Rows are points. A path goes straight from each point to the next, and from the last back to the first. The post is the endless flat space through its rows: a point in 2 columns, a line in 3, a plane in 4, and so on, so that a path can go around it. Count how often the path circles the post. Going back the other way cancels.

Post:
[[  8  35 -20]
 [ 12  -3  25]]
Path, 28 rows:
[[ 16  -9   0]
 [ 49  51 -21]
 [ 12  28 -38]
 [-10  -9 -16]
 [-20 -20  57]
 [-27 -10 -16]
 [-28  51 -43]
 [  9  10  53]
 [ 36  48   2]
 [ 47  16   1]
 [ 14  32  10]
 [-26  50   2]
 [-35  33 -47]
 [ 15 -30 -11]
 [ 49  22  -8]
 [ 25   9  43]
 [  9  15  34]
 [-36  60 -42]
 [ -2   1 -17]
 [ 36  35 -39]
 [ 21  10  24]
 [ 20 -16  67]
 [  4  75 -31]
 [  0   0  31]
 [  7  34  14]
 [ 28  40  34]
 [ 47  16  -2]
 [  4  -1 -54]]
Times around: 1

Post (7 x 8):
[[-24  44  -8  16 -34  -8  30 -12]
 [ 28 -59   3 -20 -14  17 -26 -16]
 [ -6  72 -23   9 -39  -4  20  13]
 [  5  18 -25  16 -16   4 -31 -28]
 [ 19  -8   1 -38   9  16 -24 -31]
 [-17 -41  21   9  14  22  -3  22]
 [ -7 -20  15  16  17 -23  21  18]]
Path:
[[  22    7  -13   18   -7   -3    4  -29]
 [  -6    5  -29  -18  -40   39   49  -11]
 [  -6  -17  -23  -20  -59   43    3    7]
 [ -10  -40   -1    8  -15   14  -33    6]
 [ -32   53   -1   39   -3    4  -31  -13]
 [  -6  -26   16   39  -25   24  -16   14]
 [ -26   11   19    2  -44   15  -34   40]
 [  43  -12   20   18  -36  -17  -16   23]
 [  16   35  -33   47   -3  -21  -20 -121]
 [  14  -44  -12    6   24   12   13   31]
 [ -31  -13  -20    5  -36   -5   38   44]
 [  17  -59   -8   34    6  -24  -25   44]
 [ -13  -44  -15   26   12  -15   -7  -21]
 [ -27   50  -10   41   13  -32   46  -32]
 [   9   46   10  -27   34   20  -32  -85]
 [   5  -15   -8   41  -44   34  -30    8]
 [   2   26  -11  -13  -30   12   44  -71]
 [   8  -34  -36   -9   -8   15   -4  -24]
 [  -1   44   -2  -44   40  -29   -4  -54]
 [ -32   -2   25    3  -63    2   13   -4]
 [ -12  -15    6    0  -78  -22    3   -7]
 [ -12  -16   -9  -32  -56   10   -8   52]
 [  52  -27  -49  -23   -6  -10   13    0]
 [   5   -7  -41   46   10   12  -16  -76]]
Times around: 1

Post, 11 rows:
[[ -8   1  -5   1  19 -30   2  12 -40  -6  -6  -7]
 [-27  42 -25  46  27  14 -22 -17  -8  30 -27 -35]
 [  1  -6 -43 -10  26 -20  15 -21 -12 -11  17 -31]
 [-56  13  -8 -30 -67 -48  34  32  36 -37  50   1]
 [-47 -12 -15  -6  12 -43   1  -8   5   8  26  -7]
 [ 21 -31   4   3  16   3  13 -18  -2 -24  50 -25]
 [-23  -2  42 -24  12   1  19  10  24  19 -22 -32]
 [ 70  93 -14 -25  38  47 -65 -12  26 -10  58  16]
 [ 14  27  33  -5  49 -32  26  -7  16   8   9   2]
 [  3 -20   5  -7 -47  -8   1   1  20  24  13 -18]
 [  6 -13 -36  -4  17 -10   1 -30   7 -38   1 -21]]
Path:
[[ 53 -20  36  39 -53  18  32  20  -6  -4  38  10]
 [-42 -37   7   6  29 -38  44 -19  56  20  38 -25]
 [ -6  -9  27  47  -8 -38  27  -7   4  -5  67 -26]
 [ 49  38  16 -18 -26  17 -73  35 -33 -44  27  17]
 [ 13 -17 -25  -4 -29 -30 -34   8  -3 -16  17  -6]
 [ -5  -7  35 -58  -6 -27   8  20  -3  28 -39 -35]
 [ 32   8   1 -17  -6  13  -4 -50   9 -24  41 -19]
 [-20  28 -20   3  -2  13   6  -1  -5  26  -7   5]
 [ 10  64 -42  47  90  -5  41 -25   5  -6 -11   6]
 [ 14 -28 -19 -59 -32  13  13  63 -21 -19  29 -29]
 [ 16  24  52  72  44 -16  36  -1 -19  31  -2   2]
 [  5  29   0  35  28 -34  57 -52  36  28  28  16]
 [ 17  26 -55   4  11  19 -17  -3   9 -11  37   5]
 [ 33  -5   5  24  12  21 -35  13 -30  10   5 -25]
 [-69  20   7  10   0 -44  29 -19  82 -53  -9 -63]
 [-37  -4 -15 -19   9   1 -20 -35  16 -15  31 -21]
 [-45  25  25  52   4 -48  31 -29  54   8  49  62]
 [-36 -19 -65 -13  23 -44 -29  42 -73   2 -30  42]
 [-79 -32  15  -7 -13 -28  12  27  28 -54  -7 -23]
 [-27  23  14  10 -71 -62  15  22  42   7  53 -33]
 [-71 -22  20   0  -7  28   9  -4 -53   2  -4 -78]
 [  3 -28  39   7  -1  46 -15 -38  61 -16  38  -7]]
Times around: 3

Post (17 x 18):
[[  5 -38   6 -13 -10   2 -10   3 -43 -12  44   6  30 -43   7  16  38 -26]
 [  1  38 -15  22 -60   3 -34  33  54   5  52  14  -1  18 -48  13 -30  27]
 [ 39 -11 -31  -8  -1   0  19  46  25  15   5  11  -1 -29  30   9  28  26]
 [ 26  19  21  24 -37 -24  18 -15   3 -14  18  44  34 -18 -46   8 -15 -10]
 [ -9  19 -27  28 -11  27  -2   9   9  -4  72  20  -1 -37 -20   3 -21  32]
 [ 11 -36 -28  -3  -7  -5  11 -12   5  21  -6  26 -23  17 -37   4  -1  19]
 [ 10 -39  10  26 -17  29 -14  42 -20  -1   8 -12  -1   6  13  -7  18  82]
 [  9   8   3  45  24 -50 -23  45  27 -13 -25  17   7 -44 -38  11 -60   7]
 [-19 -11  56  20  41 -23 -31  11  17   1 -16  27  41  18 -34  15  22  52]
 [ 17   1   4 -13  -3 -52   9  14  59 -41   9  25  16  15   7  -4 -13 -21]
 [-14 -21   4  17 -14   8  12  -9  58 -29 -16 -11  19 -22  -3  16  16  -4]
 [-35  -6  21  -7  26 -43  10  21 -34  15  -3 -14   8  -2   1  25 -25  73]
 [ 11  25  32  41 -24 -24 -15  -7  45  -3 -36  44  65 -31  29 -17   0 -44]
 [ -5 -10   1   1 -11 -42   9 -23 -13 -27  22  -3  15 -26  37  35  41   7]
 [-41  10  39  39 -40  -8  -2  31   7 -15  15  21 -16  -9  13  24 -11 -17]
 [  7  11  53  34  13 -51   5  -9  63  -1   3 -18 -20  20  -8  20 -36 -48]
 [ -9 -41  47 -23  -9 -75 -10  -3   8   0  73  42  33 -14  17  34  22  16]]
Path:
[[-19  31  57  22 -38 -47  30 -19  39 -41  33  30 -21  20 -46  23 -56   4]
 [ 27 -23   0 -10  18 -36  -8  10  10 -15  15 -33   8 -19  -4  31  44  33]
 [-38 -20 -18   2  11 -39 -16  11   8  49  27   3 -23  -9  19  -2  21 -23]
 [ 24 -13 -13  22  19  35  -5  -7 -96 -11  72  39  45  -7 -20 -16  50  33]
 [ -5 -55  28 -12  44  26 -45  33  12  31  73  -5  31  26 -34   4 -27  22]
 [ 21  26  51  36  11 -34  -3 -60  69  -2  34 -42  19  41 -11  16   5 -56]
 [ 27  37 -44  16 -42  11 -31 -30  55  49  35  48  52 -42   2 -18  35 -16]
 [-14  -9  15  12  16 -35   0   3  84  -8 -24 -55 -22  -3  92  -7   1  13]
 [ 32 -27 -18   3  31  61 -40  27 -33  13 -23 -37  -2 -71  -9   0 -18  -7]
 [-16 -18  38  15 -20 -55  37  -2 -42 -29 -41   6 -16   6  46  69  41 -45]
 [ 47  -6  21  27 -12  18   6 -41  28  -9 -14 -11  41  36 -50  -1  37 -15]
 [-61  19 -68   0 -10  30  34  -3  -2  38 -38  25   4 -19 -16 -22  12  11]
 [-44  14  40  22  -1 -55   6 -22  36 -16  19  30   9  -6  -4 -23 -46  49]
 [-16 -22  -9 -11 -36 -33  -2   5  35  -7 -20   5  11   7  41   8  53   7]
 [-32  56   2  47  12   0 -18  21  14  38  45 -18  10 -10 -23  54  11  60]
 [ 18  69   6  42  17  15  16 -11  33  -8  18 -42  59 -17  14  48  -1   4]
 [ 24  12  32  23 -33 -28  24  -2  24 -67  16  24  29 -18  10  -2 -34  14]
 [ -1  -5  26 -21  -9 -69  16 -41 -51 -50  -3 -11   3  30 -68  30 -23  36]
 [-34  -8  86  40 -27 -47 -12 -46  41  -4  -3  16  10  28 -15 -30  -1 -56]
 [ 27  25 -23  22 -18 -29  15  -6  25 -26  13  58  -8 -42  11  24  45   9]
 [ 33  36  12   2  15  -8 -14  80  11 -10   6  23  10 -16 -12  12  -9   0]
 [ 45   3 -16  42 -11  44 -50  17  71 -37   4 -55  17  18  48  15  27 -21]
 [ 14  16  -4 -25 -16 -56 -18  51 -19 -41   8   6  35  30 -18  36  25  24]
 [-29   6  27  56 -62 -10 -74   4  62  38  54  25  33  11  13 -15  -4  15]
 [-18   3  42 -14 -29 -27  39  32 -28 -44  70  64  45 -76 -19 -26 -37  -4]
 [ 12   2 -34  20   3 -45  -2   7  77  14  10   5 -13 -33  35   5  21  -5]
 [-28  16  19  37  25 -12  18 -43 -52  -2  64   4  29  12  20 -22 -30  17]
 [ 11 -18  20  28   8   6 -31  31 -25  35 -25   6  15  39 -72 -24 -36  -4]
 [-59  -5 102   6  57 -58   4 -41 -25  11  90   1  11  10 -16  18 -21   5]
 [-16   3  30  15 -39 -28 -19  -5  26 -36  -2  49  62 -54  44  14  58 -25]
 [ 10 -12   9  13 -30 -40  17 -33  68 -50  37 -28  -2 -75  51  50 -13   5]]
Times around: 1

Post (17 x 18):
[[ 24 -52 -11   6 -31 -17  18  10   9  16  38  25  15  23   7 -10 -13  -3]
 [-18  -3 -17  -7   8  36   8   9 -17  50  62 -18 -65  19 -19 -14  31  23]
 [ 22 -13 -38  -2  31  27 -48  -2 -25   4   1  16   5   0  27  35 -21  -8]
 [ 63   9  21 -20  11  14  33  -6 -34  37 -10 -17  -1 -13  31 -11 -19  -4]
 [ 30  14  13  -8  40  -3  37  12  63 -15 -53 -14  23   0  18  12   3  -9]
 [ 47   8 -50  46  10  15 -60 -39  14  89 -33  51 -26 -29 -44 -25 -11  15]
 [  2 -20 -28   9  34  35  28   2  -6   3  20  80 -18  20 -27   7 -39  16]
 [ 38  33 -11  13  36  53  50 -23  28  15   9 -11  17 -30  29  25 -15 -28]
 [ 42 -53 -64   7   0  48 -30 -18  -3  25 -16  22   0  -3 -21 -13 -30 -12]
 [-41  23  11  14 -10  33 -43 -23 -65  23   0 -16  -8  -4  20   7  22 -35]
 [-11  23  10   5  -2 -14  40 -25  37 -25  26  -6   7  29  29  25 -42  28]
 [ 35  13  -6   0   6  41   7   1 -12   9  -2 -22  -4  40  70 -14  -4 -43]
 [  9  16   9 -13  18  35  37  45  -7  -7 -19  -9  38  26 -10  37   9   7]
 [ 22 -19   5   4  24  22 -13 -16 -39  -5  70  21  25   8 -21   0  -7 -12]
 [ -1 -19   9  -7 -40  16  10  20  54   5  18  26 -24  29 -27 -10  20  34]
 [ -7  70  -3  19  21  34 -28 -34  17  64  -3 -51 -49 -26   0  18 -14 -59]
 [-13  41 -22 -68  25  21   9   8  27  29 -24 -20  13  -5  10   0  16 -45]]
Path (30 x 18):
[[  32   21   46  -39    7   49   36   18   23  -16    0   13    3   25
   -43   26   49    9]
 [  79  -11  -17    7   57   26   15  -12  -29    4   33   22   44  -40
   -17   31  -25   -9]
 [  25   38  -32  -21  -30   20   27    9   21    7  -41  -59   58  -22
    33   18    1   -4]
 [  47  -29   14    3  -43   10  -11   43  -35  -13   90   52    4   44
    29    9   27  -24]
 [  -2   21   14  -12  -24  -41   -3   -3   79   40  -70  -29  -42  -15
    -5   21  -13  -15]
 [  38  -25   66   32  -22   58   31  -36    0    9   24   17  -11   21
    14  -32   18  -24]
 [ -20  -40   -7  -20   51   50  -28    3  -18   -2  -30   52   -9    4
    -6  -18   21   -4]
 [  22    0    0   21   23   53    8  -16  -18    7    2   47    3   -7
    20  -45  -16   -6]
 [  24    4  -12   34  -44   62  -24   17   39   10  -22   38  -26   29
    19  -10  -10  -39]
 [  -7   26  -27  -53   32   10   36  -25  -18    6   17   -6  -46   21
    -2  -18   -2   -8]
 [ -14   23   29  -42   12   34   68  -58   -9  -33    3   14   10   11
    32  -38   -7  -37]
 [ -44   10   25   25   15   57    0  -12  -45   10   -2   14    5    3
   -37   33   10   -6]
 [  44  -31  -30  -29  -34   37   15  -21   24   46  -62  -16   19  -31
   -35   42  -27  -27]
 [  20   23   17  -28  -14   68   11   -9  -10   33  -60  -45    7  -24
    37   48    9  -38]
 [ -16    5  -20   60   -9   59    3  -27  -57   30   50   48  -29   18
    17    9   28  -22]
 [  27    4  -38   36   -4    6  -48  -11   12   11   31   13   22   23
    18   21   -9  -23]
 [  33  -16  -39  -15  -28    6  -28  -13  -10  -17   29  -31   32   17
    14   -6  -29   -2]
 [  34  -14 -117   45   27  -20  -45  -25   23   45    5   26   45  -17
    34   53  -37  -59]
 [  41   -5  -32   13   10   82  -10  -30  -23   12  -25   35   39    8
    31   20   19  -56]
 [  16   -9   -8   46  -31   17  -58  -45   21   46   62   16   13   31
    44  -16    2    2]
 [  46   -9   28   52   58  -15    1   14   30   30   61   65   -3   10
   -12  -19   -7   61]
 [  -2    9  -54   18   10   31  -53  -16    7   17  -11   30   -6    2
    34  -29  -37  -80]
 [  48   80  -15  -29    4   89   34  -22  -33   26  -33  -10  -31  -21
    44  -16   19   24]
 [  41  -28  -28   32    6   -2   38    5   14    5  -12   -1    1   25
     9   25    4   25]
 [  41  -38   70  -20  -37  -19   17   -6  -16  -27   35   65   32   48
    36  -21   -8   14]
 [  19   38   69   10   -7   15   46  -41  -25   10   51  -15   50   11
    74  -29   -4  -68]
 [  20   53  -62    5    6   82  -55   -8  -28   19  -43  -16   77   -7
    62   21   -1  -32]
 [  10   24  -46   -9   23   21   19   10  -37   13   71   12   55   14
    82  -19   -1    1]
 [ -28    4  -23  -10    3   39  -35   37   10  -22   15   -7    2   20
   -15    8   43  -16]
 [  32  -40  -15   41   -9   26   13   -1  -48   37   16   28  -35    2
   -26   14  -10  -20]]
Times around: 3

Post, 17 rows:
[[  9  23 -22  22 -15  32  53 -34 -60  53 -12 -11  30  -6  35 -30 -20   8]
 [-32  67 -10  40  25 -66   2  34   2   3   9  22  -8   0 -38  -6  -3  15]
 [  7 -15  46 -62  27  24  18  -1 -27 -12 -10 -15  38 -39  34 -10 -14   0]
 [ 39  -8   6 -33 -46 -18  30  16  25 -20  45 -37 -22  -4  25  24 -16  -5]
 [ 13  25  -8 -35 -12  61 -32 -32 -37  59   0  36   3 -19 -12  -8  39  11]
 [-20  12  12  14 -53 -20 -37 -53   0 -16  36 -17 -21  15  -7 -25  18 -14]
 [ 17 -20 -34 -32  -3 -52   1   8 -12 -31  14 -12  -2  12  13 -13   5   0]
 [-51  29  35 -55 -22  -4  26  -9  22 -68  -9  10   1  -7  16   3 -77  10]
 [  3  11 -17  -5  63 -64 -16 -26   4  32  15  -3  19 -21  14  18  46  -1]
 [ 42  43  20 -48  12   7 -40 -41  19  45 -37 -13  36  26  37 -17  22 -11]
 [-36   1  71 -41  -5 -30  27 -13 -14  -9   0  17 -29 -14 -40  -1 -10  53]
 [ 11  46 -36  21  31  -9   2 -14  -1 -10 -28 -19  55 -35 -15  -7 -19 -40]
 [ -3  45 -19   2 -32  23  45 -12   2   7  10 -41 -25  25   7  -5   3  -4]
 [  2  16   1 -30 -64  18 -17   9 -23  14  21 -33  49 -26  -7  -3  34  36]
 [  4 -49  36 -34 -19  16 -36 -29  -2 -17  19   5  32  20  -6  24  15 -15]
 [-29 -62  15   7   0 -23  23  17 -10  45  -4  13 -43 -17 -24  11   4  25]
 [ 30  30 -47  12   1 -32 -43 -15  58 -43  17 -44  11  24  33   6 -24 -12]]
Path:
[[-23 -29 -10  46  45  -4  29  -6  44  12   1  18  23 -39   5  44 -55 -33]
 [ -7   5 -11  16 -60 -53  35  -9  -6 -15   0  24 -41 -18 -26  -6 -36  20]
 [ -1  21  -6 -11 -24  48 -37   1   4 -20  11 -48  67  42  65 -32  19 -28]
 [ 12 -49 -24  -8  -3  18   5  34   0   1 -43   9  47 -18  -1 -37 -25 -14]
 [-12   6  32  22  -4 -58 -43  -2  -8 -16 -13  57  38  -6 -56  20  18  10]
 [-12  32  25   3  54 -19 -45 -74 -21  -8 -26   9  47  52  -8 -26  55 -47]
 [  4  10 -41  -7 -14   6   1  30  39  24   9 -10   5 -11 -37  15  41  -4]
 [ 20 -10 -16 -28  61  47  25 -60 -27  73 -13 -10  -7 -77  -5 -29  45  22]
 [ 11  16 -50  38  61 -53  20  36   0  15 -15   3  52 -38   5 -24  29 -29]
 [-32  -7 -28 -46 -49  59  -1 -32   8 -22  64 -47  37  67  43  18  16   8]
 [ 52  61 -58 -45 -16  61 -23 -19  -7  25  -4 -46  42  60  33   8   7  63]
 [-21  49   1   6 -12  26 -45 -17 -21 -28 -74  -8  31  11 -36 -39 -18   0]
 [-11  42   7 -10 -42 -61 -30 -38  46 -28  24 -20  -3  -7  11  10   6  33]
 [ 23  -4  68 -67   4  11  41 -27  15 -27   5 -39   7 -52   8 -33   5 -45]
 [ 22  17  10 -42   7  64 -12   3 -21  30  29 -28   6  -8  -3 -17  67  28]
 [-49 -15  -5 -59  -4 -10 -22   8  34  22   5  46 -10 -19  -2  -4  35   7]
 [ 59  68 -27 -23 -14  23 -29 -28 -13  47  18  23  17 -15  39 -67 -20 -46]
 [  7  -7  32 -25  44 -32 -20   0  -9 -15   8  -7  29 -11  17  14 -12 -25]
 [  0   0  -4  13  -2  -3 -23  -6 -45  11  18   6   2  20  15  17  10  53]
 [ -4 -40 -31  43  48 -11 -73 -43   4  48 -14  44  -8  -8 -39  11  44 -14]
 [-12  19  31 -36  27  16  70  74 -22  18  -9  24  19 -35   2 -18 -32  25]
 [ 16   6 -37  -7 -18 -12  20 -92 -28   8  16  -5  -3  11 -46 -43   8 -18]
 [-33 -56  17 -59   4   6  65  21 -46 -10 -51 -40  19   5   6   8 -42 -14]
 [-38 -59  49 -42 -54   4 -48 -42  60 -16  48 -41  11   3 -21  47  10  15]]
Times around: 2
